Every row gives one point. Any point is a mix of the corners, with weights that add up to 1. It lies inside the corners' shape when no weight is negative. Say inside or outside, and name the corners with a negative weight.
In the rows, 128 means zero.

Corners:
(1):  46 111
(2): 114 110
(3): 165 164
Points:
 53 113 => inside
149 132 => outside (1)
 58 122 => outside (2)
 61 113 => inside

Corners:
(1):  64 141 199 149  87 176
(2): 148  57  33  53 171 194
(3): 136 112 145 179 151 161
(4): 178 158  88 177  93 200
(5): 105  57  54 168  67  67
(6): 138  80 115 100  83  84
(7):  59 249 139 169 150 187
Points:
110  50 135 117 101 103 => outside (4, 7)
137  94  86 115 150 175 => inside
110 124  88 152 125 158 => outside (6)
125  83  80 133 119 135 => inside
132 111 130 165 141 159 => inside
102 112 125 146 103 150 => inside
119 118 122 107 126 166 => outside (5)
 81 138 174 149  94 171 => inside
138 161 108 165 105 185 => inside

Corners:
(1): 117 206 125 177 171 158 200 100  74
(2): 117 136 187 150 158 100  44  46 128
(3): 121 133 170  51  70 163 100 194 136
(4):  72 107 150  16  43 163 113 117 103
(5):  88 130  70 150 196 165 202 161  71
(6): 139 143 124 153 143 147 100 168  31
(7): 188  60 120  39 100 123  59  61 150
(8):  74 209  81 118 155 156 140 138 102
(9): 111 155 103 133 175  26 167  11 112
(10): 111  79 150 104  35 119  54  99 145
Points:
 77 161 106  96 122 129 165 111 106 => outside (2, 6, 7)
119 131 121 112 144 111 104  99 119 => outside (1, 4)
113  59 139  56  94 121 120  98 137 => outside (1, 6, 8)
 99 166 126 151 157 137 156 110  88 => outside (7)

Corners:
(1): 125 149 113  60 107 194 141  96 143 145 148 139 197 107
(2):  95 103 116  99  70 107 116 182 122  51 159  50 123 136
(3):  89  65  30 218 183 144 153 127  62 166  65 154 150 121
(4): 173 193 100 126 174 150  80  86  91  99 110  78 117 164
(5): 116 167 108 136  68 113 117 217 181  53 160 127 120 158
(6):  69 117 139  85 118  80 134 100 107  74 143 146 152  87
(7): 136  56 148  68  82 116 222 170 118 140 136 189 192 147
(8): 134  84 185   7  54 194 244 133 165 166 230 141  99 193
(9): 113 200 103 200 116 126 129  96 164  95 149  69 125 160
(10): 142 169 141 187 167 158 135 114 115  24 101  81 141  97
(11):  98 126  65  94 156  54 124 187 158 135  85  95 107 108
(12):  66  97 112  75  93 142 203 112  79 101  67 156 155 128
(13):  61  95 117 110 146  68 169 204  83 169 127 106 110 125
(14): 135 133 108 179  49 114 147 177 161 113 139  97  91  96
(15): 107 142 114 205 194 126  47 122 166 145  32 144 172 201
Points:
103 111  97  88  95 138 174 151 119 132 125 123 137 136 => outside (6, 10, 15)
111 124 130  95 133 128 136 116 124 117 120 119 156 141 => outside (3, 5, 14)
111 123 114 143 136 128 135 128 119 114 109 112 139 130 => outside (5)
 94  97  98 154 136 127 154 147 122 144  92 129 146 139 => outside (4, 5, 6)
104 121 133  99 107 128 162 126 129 108 145 126 133 133 => inside
107 112 117 121 131 126 158 134 109 129 119 121 142 122 => outside (5)
107 134 121 117 141 135 148 124 120 116 114 132 151 141 => outside (2, 14)

Corners:
(1):  90 106 120 113 219 241 184 114 212  75  31 214 104 106 119 119 169 165 108 179
(2): 170 157 134  97  87 183  83 133  52 176 104 134 104 115 211 153 107  85  95 124
(3): 233 177 175 167 127  99 190 140  78 103  60 124 126  62 202  57  90 128  95  88
(4): 198 190 192 128 105  93 183 240  81  49 106  60 114 119 127 199 204  79  72 107
(5): 122 182 129 105 131 128  80 148 116 168 109 155  55 115  94 162  89 169 152 209
(6): 191 125 161 209  82 121 175 187 210 181 186 249  46 179  64  91 115  96 158 150
(7): 125  52  56 109  80 129 103  93 106 144 149 110 176 115  96 202 152 111 103 215
(8): 103 176  77 189  80 109 127 179 130 159  66 200 144 179  92 113 104 102 119 185
(9):  90 148 130 201 150  93 125 142 201  97 201 177 113  85  98 190 198 204  56  73
(10): 152 105 166 165 221 168 205 196 146 196 159 116  58  84 138 116  54  68 120 124
(11): 152 117  60 157 158 120 111 115 146 162  58  95  84 184 155 148 125 132  51 133
(12): 176 107 173 146 136  98 141  87  42  89 200 119 100 140 176 161  58  87  81 118
(13): 113 177 120 149 221  97 178 112  68  83 106  84 109 125 176  83 212  53  56 128
(14):  81  70 173 207 109 141  93 186  86 165 129 209  30 164 167 185 168 141 137 147
(15): 140 160 192 175 106 145  71 112  77 210  97  83 152 158 128 196 133 121 170 186
(16):  42 104 200  89  65 171  57 135 207 112  74 137 156 105 101 143 140 162 188 156
(17): 173  67  59  91 153 156 163 156  80 112  98 176  70 127  92 192 141  57 127 117
(18): 188 157 133  72  97  75 115  73  81 228 125 224 179 137 153 101  31 139  88 162
(19): 239  95 137  98 227 123 139 163 108  65 163  88 124  69 116 153  91  61  86 146
(20):  94 153 195 101 180 138 100 134 203 115 102 105 109  72 213 216 138 113 169 200
(21): 149 186  89 132 184 176 198 208 202  97 112 128 171 112 147 116 178 209 135 156
Points:
152 133 155 123 123 134 131 143 117 121 128 151 113 109 141 157 142 118 123 144 => outside (8, 10, 11)
134 152 145 135 120 123 130 162  99 123 122 129 133 113 131 140 138 117 118 138 => outside (1, 6, 11, 20)
151 130 140 125 147 144 140 148 119 135 105 129 113 120 146 143 122 103 123 162 => outside (9)
134 117 134 137 159 147 127 131 129 141 119 150  93 119 154 146 131 128 115 147 => outside (4, 8)
176 145 146 140 134 124 120 146 112 130 126 133 116 123 146 162 117 126 105 156 => outside (10, 13, 16, 17)
164 129 140 154 120 127 150 163 127 133 120 153 113 132 110 140 118 129 116 140 => outside (2, 13, 20)
139 130 142 139 155 139 139 151 147 142 119 136  99 116 146 154 121 113 123 154 => inside

Corners:
(1):  98  77 192 203  80 193 123 154 138 102  96 128 122 149 244 184 141 147  85  77
(2): 180  86 159 128 124  81 111 139 120 107 100 112 171  81 133 185 135 177 144 107
(3): 132 106  89 106 138  94 105 155 100 145 115  91 110 128 107 125 109 107  78  38
(4): 121 110 122  93 125 122  93 130 116 158 114 136 147 208 103 106 124 165 106 136
(5): 114 121 154 126  71 177 161 155 144 139 121 156  99 148 196 173  78  90 135  64
(6): 161 182  80 133 143 129  64 131  57  98 118 114 127 167 132 120  87 154  68 133
(7):  92 181 184 118 154 168 109  69  88 149 210 158 108 126 120  70  88  88 152 192
(8): 158 121  95  82 178 105  81 147 148 107  22 160 111 157 110 116 170 107  75  58
(9):  81 157 184 155 135 170 166  41 128 187 185 103 138 157 195 127 122 147 168 186
(10): 144 171 118  82 249 117 107 122  84 158 150 127 141 221  81 139 157 105  93 157
(11): 107 130 182 120 192  46 164 111 132 132  84 101 131 165  53 120 116 119 106 163
(12): 127 141 119 168 108 154 132 183 109 191 127 112  93  89 123 107  55 125 183 104
(13): 113 156 161 141 102 179  98  98 129 177 162 112 137 171 129 101  71  80 205 124
(14): 142 178 141  84 141  92 145 102  89  88  83 114 113 173  61  90 175 173 116 115
(15): 226 128  89  98 152  94 141 167 151  82  78 110 118 126  83 106 183  87  98 100
(16): 106 103 136 154 118 142 190 153 132 148  93 151 166 127 143 144 113  68 119  92
(17): 133 151 164 185 130 167 146  42  83 139 171 163  92 149  95  95  73 169 147 146
(18):  48 148 152 183 128 158 194 137 189 141 188 150 152 131 152 190  93  68 137 125
(19): 131 118 187 137 127 184 178 118 154  87 110 125 128 128 159  76  99 138 130  93
(20): 131 125  79  84 154 154  93 118  87 111 119  81 143 130  99 151 118 109 113 149
(21): 153  93  62 101 188  50 123 190 113  78  84 122 129 154  99 140 165  66 124  92
Points:
137 137 131 123 141 129 121 126 115 124 123 121 123 141 120 124 119 122 121 119 => outside (16)
131 128 137 134 129 136 131 132 121 126 114 125 126 149 134 136 115 125 121 104 => outside (7)
130 148 138 131 150 129 128 123 115 121 122 122 120 149 126 130 115 119 127 131 => outside (3, 4, 16)
140 139 134 111 159 121 123 125 107 125 107 111 130 151 112 114 135 116 121 118 => outside (4, 5, 17, 18)

Corners:
(1):  90 115 120 166  77  49 119 103  44 118  85 122 154 172  37 101 100 139 177  52
(2): 174 102 119 163 161 105 201  65 205  87 153 109 141 103  47 112 201  94 143 185
(3): 208  86 166 182 150 177 165  91 166  72 130 171 144  85  74  87 163 144 173 145
(4): 150 145 106  41  90 115  96 156 129 144  79  65 132  78 168 106  90 206 123  89
(5):  88 135  61  68  88 127 110 118 141 198  87 128  86  55 221  81 117  93 151  25
(6):  42 122  43  70 104 150 116 182  77 140  63 127 184 157 123 116 107 152  97 113
(7): 216 156 187 191 107 157 189  68 122 132 126 200 208 215 117 210 180  42 221 162
(8):  34 112 107  78  92 157 119 148  53 131  91  86  63 197 165 104 107 170 130  68
(9): 126 188 138 149 146 198  41 106 176 137 167 130  72  48 100  87 131 139 115 155
(10): 232 156 150 228 181 141 175 111  76  84 118 141 231 184 168 196 110  45 194 132
(11): 174  98 149 145 146 141 162 114 119  79 191 137 113  32  92 168 227  97 158 150
(12): 201  93 184 166 127 129 215  45 102 113 162 177 162 166  92 230 103  54 123 189
(13):  98 155  95 154 115 130  87  99 165 117 181 126  87  31 212  63 218 167 146 181
(14): 157 179 108 130 176  78  79 125 171 132 184 155  96  38 101  72 184 173 111  90
(15):  59  92 164  43 121  95 101 187  87 149  28  81  61 143 135  84 133 138 144  61
(16): 164 104 125 169 176 167 152 155 221 119 217 131 121 114  80 117 143  91 223 192
(17):  65 127 155 116 161  83 104 168  98 175 108  70 106 108 163 109 176 174 143  67
(18):  75 211 142  22  76 133 112 159 175 166 178  65  78  44 184  65 103 166 113  84
(19): 169  48 150 156 142 166 119  16 116  40 230  99 165 101  39  81 171  45 181 173
(20):  97 174 113 111  99 121  57 178 130 136 148 119 129  75 186 167 139 166  30  81
(21): 171 108 164 165 198 157 158  39 223  51 152 189 140 115 124 214 150  98 162 168
Points:
120 125 122 114 125 124 119 138 124 131 137 103 118  99 127 106 135 140 134 115 => outside (7, 21)
146 125 130 134 128 128 138 104 137 112 144 135 135 109 122 128 153 112 152 128 => outside (9, 17)
141 149 141 118 118 119 122 121 145 141 152 111 118  90 136 115 148 115 153 120 => outside (3, 6, 8, 21)
175 106 156 169 155  99 152  80 114  95 147 150 141 129  86 148 179  92 158 105 => outside (4, 6, 9, 13, 16, 18)
134 127 144 133 136 110 132 129 123 126 125 119 118 113 120 139 127 127 143  93 => outside (6, 7, 13, 19)
